Each row of a before or after table is a point. The points were changed in one or more steps. Then noise was added and the rows were shuffled. The steps act on how far a point lies along the listed directions, d1 being the first. Name the steps. A step turns or swaps two directions, mirrors them in a line or flattens them onto one, adds a multiple of one to another, or multiplies one. Angles are multiples of 10 degrees, from the lower direction toward the higher: turns from -170 to 170, lines from 10 to 170 but not 90. Use the fewest steps. Two steps may share a direction if one is a turn and the other turns, adds or multiplies; they go together, in the order done. Otherwise the lowest direction goes first.

Directions:
(1): [5.3 2.7]
(2): [-2.7  5.3]
Before (9 x 2):
[[ 1.5 -3.0]
 [-8.6  3.6]
 [-1.7 -2.4]
 [-1.6 -2.8]
 [-0.3  7.0]
 [-4.6 -2.3]
 [-2.0 -1.7]
 [ 1.4 -1.3]
 [ 2.7  1.6]]
After (9 x 2):
[[-2.9 -5.2]
 [ 3.0  1.8]
 [-2.8 -2.0]
 [ 8.4 11.1]
 [ 0.7  8.4]
 [-4.6 -2.3]
 [-3.6 -3.4]
 [-0.9 -2.4]
 [-4.0 -4.2]]
Steps: add 1.5 times d2 to d1

Directions:
(1): [ 5.9 -2.4  0.8 -0.7 -7.8 -1.4]
(2): [-4.2  7.0  3.0  1.8 -5.0 -1.2]
(3): [-2.2 -1.5 -3.5  0.6  0.0 -9.2]
(4): [ 0.2 -0.6 -4.7  8.6 -1.4  2.4]
(5): [ 1.4  4.7 -7.6 -4.4 -1.1  1.5]
(6): [ 6.8  5.0  1.7  2.6  4.0 -2.9]
Before:
[[-2.4 -2.5 -4.1 -3.4  0.0 -6.9]
 [-9.3 -3.0 -0.7 -2.7 -2.6 -6.7]
 [ 1.4  3.1  3.4  5.8  3.1 -0.9]
 [ 1.6  9.1  4.3  0.1  4.4  0.4]
 [-3.9  4.4 -6.1  5.1 -4.6  2.2]
 [-5.3 -5.0 -4.1 -4.2 -1.3 -4.5]
 [ 5.4  4.7  7.2  0.1 -0.1  2.5]
 [ 3.2  6.0  2.1  2.1 -3.5 -3.7]]
After, 8 rows:
[[  2.9   2.9  -1.3  -0.9   3.2  -8.7]
 [ -6.3  -0.8  -1.1  -5.0  -0.7   5.1]
 [  1.2   3.1   0.6   0.5   5.5 -10.1]
 [  2.8   3.1  -6.7   5.0  -0.9   1.8]
 [ -2.7  -3.2   4.5  -3.0  -2.8   6.3]
 [ -2.6  -4.1  -0.4  -1.3  -5.0   0.0]
 [ -6.1  -3.6  -0.2   1.2   0.3   3.1]
 [  0.1   1.1  -2.6  -1.3   0.6  -8.6]]
Steps: turn d1 and d5 by -20 degrees; multiply d2 by 0; multiply d6 by -1

Directions:
(1): [-2.3 -1.2  5.8 10.4 -1.3  3.8 -2.8 -0.4 -2.1 -1.0 -4.0]
(2): [-5.7  6.6 -2.7  0.5  8.1 -2.4 -3.8  1.8 -3.9 -1.7 -1.6]
(3): [ 0.8  4.0 -2.5  1.1 -3.6  0.9  1.5  2.9 -4.3 11.0 -2.3]
Before (12 x 11):
[[ 1.7 -3.1  0.5 -3.0 -0.8 -0.6  2.3 -2.5  1.8 -3.5  1.8]
 [-3.8  5.7 -0.9 -1.1  0.5  0.4 -0.4  3.1 -4.1  9.4 -0.1]
 [-0.9 -3.3  5.7  7.3 -2.7  3.8 -2.7 -2.2 -2.9 -2.3 -1.6]
 [-0.6 -7.3  4.8 -0.3  4.7 -1.0 -1.5 -2.6  6.1 -8.2  0.4]
 [ 0.2 -3.9  5.2  3.6 -2.4  1.7 -1.4 -2.9  3.4 -7.0  1.8]
 [ 5.0 -2.4  4.8  1.9 -6.5  0.8  4.2 -0.6  0.4  5.1 -1.4]
 [-0.8  4.6  0.1 -3.9  4.7 -2.2  0.4  1.7 -4.2  2.3  1.4]
 [-3.8  5.2 -2.6  0.0  3.8 -1.2 -3.4  0.8 -5.8  0.7 -1.9]
 [ 5.5 -8.5  3.7 -3.7 -2.7  0.9  2.2 -1.3  7.9 -7.5  1.0]
 [-0.8 -3.6  1.9 -0.3 -1.4 -0.3 -1.3 -3.9  5.4 -6.9  0.6]
 [ 0.9 -6.0  1.9 -3.0  0.6 -1.0 -0.1 -2.0  3.1 -9.8 -1.2]
 [-2.0  7.4 -3.3  3.0  2.9  3.3 -6.0  4.1 -7.7  9.1 -3.9]]
After (12 x 11):
[[  5.1  -8.8   3.0  -2.5  -6.1   1.5   3.0  -2.0   4.5  -5.4  -1.0]
 [  4.6 -11.2   6.4  -0.6  -2.9   1.3   1.8  -3.2   7.6  -3.5   1.1]
 [  3.2  -5.7   5.6   3.9  -7.8   3.3   1.2  -2.7   4.1  -2.2   1.6]
 [ -8.2   8.2  -1.3  -1.1   7.1  -1.8  -3.5   3.3  -5.1   3.6   0.1]
 [ -0.4  -3.4   5.2   7.3  -4.5   4.5  -1.7  -1.4  -3.2   0.0  -1.5]
 [ -5.3   4.5  -2.2  -0.3   7.0  -2.1  -5.0  -0.2  -4.4  -4.9  -1.0]
 [  2.6  -6.3   2.7   0.0  -7.0   1.1   1.3  -4.1   5.9  -2.5   0.6]
 [  3.5   0.9   3.4   3.0  -5.8   0.6   3.9   1.0  -2.4   8.0  -2.3]
 [ -6.7   9.7  -4.0   2.7  11.6   1.5  -9.9   4.0  -8.0   0.2  -4.4]
 [ 10.1  -9.8   3.3  -3.6 -10.8   2.7   5.7  -0.6   7.4   0.8   0.0]
 [  3.3  -3.9   0.8  -3.2  -3.8   0.3   4.0  -1.9   2.2   0.0   1.6]
 [ -2.3   4.4   0.2  -4.3   7.2  -3.0   0.0   1.2  -2.9  -1.9   1.8]]
Steps: turn d2 and d3 by -40 degrees; multiply d2 by 1.3
